Every row gives one point. Any point is a mix of the corners, with weights that add up to 1. It lies inside the corners' shape when no weight is negative. Say inside or outside, and name the corners with a negative weight.

Corners:
(1): [-2.5  1.4]
(2): [ 6.6 -6.2]
(3): [-7.2  1.2]
Points:
[ 3.1 -5.0] -> outside (1)
[-0.5 -2.3] -> inside
[-2.6 -0.3] -> inside
[-6.5  0.9] -> inside
[-7.7  2.0] -> outside (2)
[ 4.9 -4.3] -> outside (3)

Corners:
(1): [-0.6 -5.9  0.5 -5.1  8.1 -4.9]
(2): [11.7 -2.6 -4.9 -1.5 -3.3  0.5]
(3): [ 10.0  10.8  -4.7  -2.2 -10.2   9.9]
(4): [-5.5 -3.9  2.9 -2.7  0.4  9.8]
(5): [ 2.5 -2.6  7.7  5.3 -6.2 -3.1]
(6): [ 6.6 -3.2  8.4  5.8  1.8 -1.7]
(7): [-1.3  1.1 -9.4  2.2  6.3  2.1]
Points:
[ 0.8  0.6 -4.0  0.3  0.2  3.1] -> outside (6)
[ 4.5  0.7 -1.1  2.5 -1.5  2.0] -> outside (1)
[ 0.0 -3.2  3.0 -0.3  1.1  2.3] -> inside
[ 1.4 -0.1 -5.6  1.4  3.4  1.9] -> inside
[-1.0 -3.9  1.0 -2.8  3.6  1.4] -> inside
[ 2.0 -4.0  1.7 -1.6  4.0 -2.2] -> inside
[ 4.9 -2.3  2.9  2.4 -3.1 -1.1] -> inside
[-2.5 -6.9 -0.9 -0.2  2.6 -1.4] -> outside (3, 6)
[ 5.6 -1.9  5.4  3.7  0.8 -0.1] -> inside

Corners:
(1): [ 2.6  4.8 -1.4 -5.3 -2.2  4.6  5.4  2.9  2.9 -0.8 -0.8  5.5]
(2): [ 6.3 -0.5  7.4 -3.5  1.0  1.5  4.4  4.5  5.1 -5.5 11.0 -5.6]
(3): [-11.8  -3.6  -1.9  -5.0  -0.5  -7.4  -8.6  -1.4  -0.6   1.5  -4.3   6.1]
(4): [-2.1 -1.4 -4.8 -4.3  0.7 -0.1 -7.8 -7.5 -3.2 -5.5 -1.2  9.4]
(5): [ -8.1 -10.9  -2.4   5.9   5.4  -2.0   2.0  -2.4  -5.7   3.0   3.4   3.4]
(6): [ -4.3  -1.2  -3.9  -0.5  -2.9 -10.5  -3.4  -9.0  -4.7   1.5  -7.6   2.8]
(7): [ 4.1 -2.8  4.6  5.1  0.9  2.1  2.3  9.0 -0.4 -2.8  5.5  0.0]
(8): [-0.7 -6.0 -6.7 -5.5 -4.0 -2.8 -3.8 -3.9 -1.3  5.9 -4.7  8.8]
(9): [ 4.2 -6.1  5.0  0.6  7.7 -7.8  7.2  5.2 -7.7 -1.0  5.6 -4.9]
(10): [-3.1  0.9 -9.3 -2.3 -2.9 -3.6 -4.7  0.6 -3.6  3.8  1.8  4.5]
(11): [ 2.7  1.0 -1.9 -4.3 -0.5  5.8  3.1  7.5  3.2 -6.7 -0.8 -7.8]
(12): [ 7.2  5.0 -0.6 -2.1 -0.1  1.5  3.4  5.3 12.3 -3.2  2.2  1.7]
(13): [ 5.8  0.3  5.0  1.7  6.8  4.4  2.8  5.7 -1.2  0.5  5.3 -5.3]
Points:
[ 3.0  1.2  0.1  1.7 -0.7  1.0  3.8  4.0  2.2 -1.6  2.1 -3.3] -> outside (3, 4, 8, 9)
[ 1.7 -1.2  3.3  0.7  3.9  0.0  1.9  3.7  2.2 -4.0  3.0 -3.0] -> outside (1, 8, 10)
[ 2.7 -1.1 -0.4  0.4  1.3  0.1  3.7  3.5  1.0 -0.5  2.5 -1.7] -> outside (3, 4)
[-0.7 -3.7  2.2  0.3  4.7 -2.2  3.1  0.4 -2.3 -2.6  2.4 -1.5] -> outside (7, 8, 10)
[ 2.8  1.8 -0.4 -3.5 -1.5 -1.3  1.7  3.6  5.0 -1.9  1.0  1.0] -> outside (4, 5, 13)

Corners:
(1): [  3.7   0.9  -8.6  -2.0  -1.4  10.3   3.2   5.6   4.8  -0.4   1.1   2.6
  -1.4  -3.4   4.7   6.9  -4.7 -10.2  -6.7  -3.0]
(2): [  3.0  -6.4   0.1 -14.2  -7.6  -0.7   6.1   5.7  -1.3  -2.1  -5.5   7.2
   9.3   6.5   0.2  -0.2  -0.2  -3.4  -2.8  -1.1]
(3): [ 4.2 -4.7  2.3  0.6 -6.4  3.2  3.3  7.3  2.1  0.6 -3.9  2.5 -0.8 -7.4
 -1.5  2.5 -1.0  0.3  0.8  2.1]
(4): [  4.2  -5.2   3.9   1.1  -4.4 -10.0  -3.0   4.2  -5.0   0.4  -2.2   2.8
   3.5   0.2  -4.9   3.7   8.4   8.4   2.9  -7.2]
(5): [-5.4 -2.5  2.0  9.4 -4.2 -1.2  2.4 -1.5 -0.8  6.5 -3.8  4.3 -8.1 -0.2
 -1.5 -3.4 -0.5  5.9 -1.7 -8.3]
(6): [ 5.3  9.5  2.9  3.1 -0.3  8.2 -3.4  9.3  3.7 -3.3  2.6  3.9  3.6 -0.3
 -1.4 -2.6  0.5  1.4 -2.3 -3.0]
(7): [ -1.7   3.7   3.8  -1.6  -1.2   4.2 -12.2   7.5   1.3  -7.5  -1.5  -2.8
   6.1  -7.1   1.2   0.7   5.2  -0.4  -8.5  -0.3]
(8): [ 5.0  6.3  3.9  2.2 -6.2  1.4  3.4  3.5  6.0 -2.2  2.3 -1.1 -2.9 -3.8
  1.4 -0.1  3.3 -7.3 -2.9  3.4]
(9): [  3.1   2.2   1.9  -2.3   3.4   7.7  -9.6   7.0   0.3  -4.1   6.0   5.3
  -1.7  -0.1  -1.2   2.3  -8.3 -10.7  -5.2   1.1]
(10): [-10.4  -7.7  -2.2   7.3  -5.3   3.7   5.6  -5.1   2.9   5.0   8.8  12.7
  -6.4   3.1  -6.8   3.3  -2.7   2.6   4.0  -3.7]
(11): [-0.4  0.6 -4.4  4.0  0.6  3.5 -3.0 -2.8  3.5  0.1  0.8 14.3  6.7  1.2
 -0.9 -1.6 -6.1 -5.5 -2.2  7.7]
(12): [ 1.7 -8.7  4.5 -3.6  3.6 -0.6  1.0 -4.6 -0.7  2.2 -2.2  4.4  0.5 -0.1
 -3.2 -1.3  7.3 10.5  1.8 -1.7]
(13): [-7.9 -7.7 -2.5  7.4  5.3 -0.7  7.1 -3.3 -1.7  1.4  5.7 10.0  1.7 -3.9
 -3.6 -7.0 -4.9  3.3 -0.6 -4.5]
(14): [ 0.1 -1.9  7.3  1.9 -6.3 -2.1  3.3 -5.1 -8.5  6.3 -1.2  6.3  6.7 -0.3
  3.6  5.9 -0.7  2.2  0.3 -0.1]
(15): [ -0.5 -11.4   6.1  -3.0   1.6  -0.5  -2.0  -5.6  -1.0  -0.6  -3.8   1.1
   7.8   0.1  -4.8  -0.3   2.7   0.8   4.6  -6.4]
(16): [-4.1 -1.1 -4.9  6.8  2.0  3.5  0.3  2.4 -5.1  8.4  3.7 -0.1 -6.4 -6.0
 -9.7 -7.1  2.6  2.9 -0.5 -5.0]
(17): [  5.0   6.5  -1.3   2.0  -1.3   7.6   0.8   3.4  -3.0 -12.4  -2.5  -4.0
  -3.3  -7.7  -7.4   1.8   2.6  -2.3  -7.3  -0.3]
(18): [  4.3   0.0   1.3  -3.0   5.1   2.7  -2.1   5.0   6.2  -6.7   0.2  -3.2
  10.9   1.9  -2.9   0.0  -9.2  -4.0 -12.0   5.1]
(19): [ 3.0 -3.2  1.6 -6.4 -4.1 -5.4  1.9  1.6 -0.7 -1.8 -2.9 -2.2  1.2  0.8
  1.7  1.0  0.2  5.3  7.2 -0.8]
(20): [-6.8 -0.9  4.3  4.4  5.4 -5.7  6.1 -2.3 -5.8  8.0 -6.5  5.9 -1.2  0.3
 -4.6  3.1  8.0  6.4  7.8 -4.4]
(21): [ 5.9 -3.2  4.0  0.9  0.9  1.4  1.2  6.5 -5.3 -3.5 -1.5 -3.5  1.4  3.1
  2.5  1.9  5.4 -2.6 -0.6  3.2]
Points:
[ 0.1 -2.7  3.2  0.9 -1.3  0.1  1.7 -1.0 -2.6  2.0 -1.4  4.1  1.8 -0.9
 -1.2  1.6  1.6  2.5  0.2 -1.5] -> inside
[-2.4 -4.8 -0.8 -3.9 -1.2  2.3  0.2 -1.3  0.3  1.0  1.8  7.6  5.2  2.2
  0.0 -1.6 -6.3 -0.2 -1.8 -2.7] -> outside (3, 4, 8, 17, 20, 21)
[ 0.5 -1.5  3.2  0.5 -3.9 -0.6 -1.5  1.8 -1.2  0.8 -1.7  3.8  0.4 -2.3
 -3.0  0.5  3.1  3.4  1.5 -2.4] -> outside (1, 13, 18, 21)
[ 0.8 -0.9  1.6  0.3 -1.8  0.5  0.4  2.8  0.4  0.8  0.0  3.3  1.6 -0.8
 -0.2  0.6  0.2 -0.1 -1.0 -0.2] -> outside (15, 17)
[ 0.2 -0.9  1.1  0.7 -1.5  2.1 -0.3  2.0 -0.4 -0.1 -0.3  3.9  1.2 -1.6
 -1.2  0.4  1.2  0.5 -0.9 -1.5] -> outside (18)
[-0.7 -2.8 -0.4 -0.8 -1.3  5.5 -0.6  0.5  5.4 -3.2  1.6  4.2  1.5 -1.2
 -1.9 -0.3 -3.4 -2.7 -2.9 -0.9] -> outside (4, 14, 16, 20, 21)
